Each row is a point. The ring and each string are closed loops that go straight from each point to the next, and from the last back to the first. Before rounding, they use only three directions, however many columns there are. How many times does the string pass through the ring? Passing back the other way cancels.

Ring:
[[ 19.7 -17.2  52.0]
 [ 27.4 -11.7  37.7]
 [ 21.9  -0.1  16.0]
 [  6.9   8.2  -3.6]
 [ -4.2   9.6 -11.0]
 [-21.3   7.7 -10.7]
 [-27.8   4.4   5.4]
 [-24.8   1.6  20.6]
 [ -8.9  -6.8  44.0]
 [  5.3 -13.4  52.4]]
String:
[[-15.5  11.4  50.5]
 [ -8.9   3.6  28.8]
 [ -5.7 -13.3  21.6]
 [ -8.7   0.3  19.6]
 [-29.2  18.2   9.8]
 [-42.6  22.5  -6.4]
 [-43.0   6.1 -17.4]
 [-21.4  -9.1  -2.3]
 [ -7.9 -12.9  10.9]
 [-14.6  10.7  10.6]
 [-33.4  20.9   3.9]
 [-43.7  13.0   9.1]
 [-38.7   4.8  24.2]
 [-27.9  11.8  37.8]
 [-10.4   5.1  34.8]
 [ -2.7  -1.6  27.3]
 [ -0.8 -22.4  32.0]
 [ -4.5 -19.3  54.2]
 [-11.2  -1.5  63.8]]
Times through: 0
String:
[[ -1.4  -5.8   9.1]
 [ -2.3  15.9   2.6]
 [ -0.7  30.4 -14.5]
 [  1.3  28.1 -24.5]
 [ -1.3  29.9 -29.1]
 [ -3.3   0.1 -20.2]
 [ -4.6  -7.3  -2.4]
 [ -8.0 -12.6  -3.6]
 [-20.8  -7.5 -16.8]
 [-12.2  -6.4   4.6]
 [ -8.7   5.5  14.0]
 [-24.1  20.0   7.6]
 [-13.0   8.7  15.1]
 [-12.5  -1.9  14.8]
 [-22.0 -15.4   8.1]
 [-36.9  -1.4  -1.3]
 [-42.5  11.7 -10.6]
 [-31.6  26.5  -7.4]
 [-14.6  15.1   3.5]
 [ -6.4  -0.1   8.1]
 [ -5.9  -9.2  -1.6]]
Times through: 0
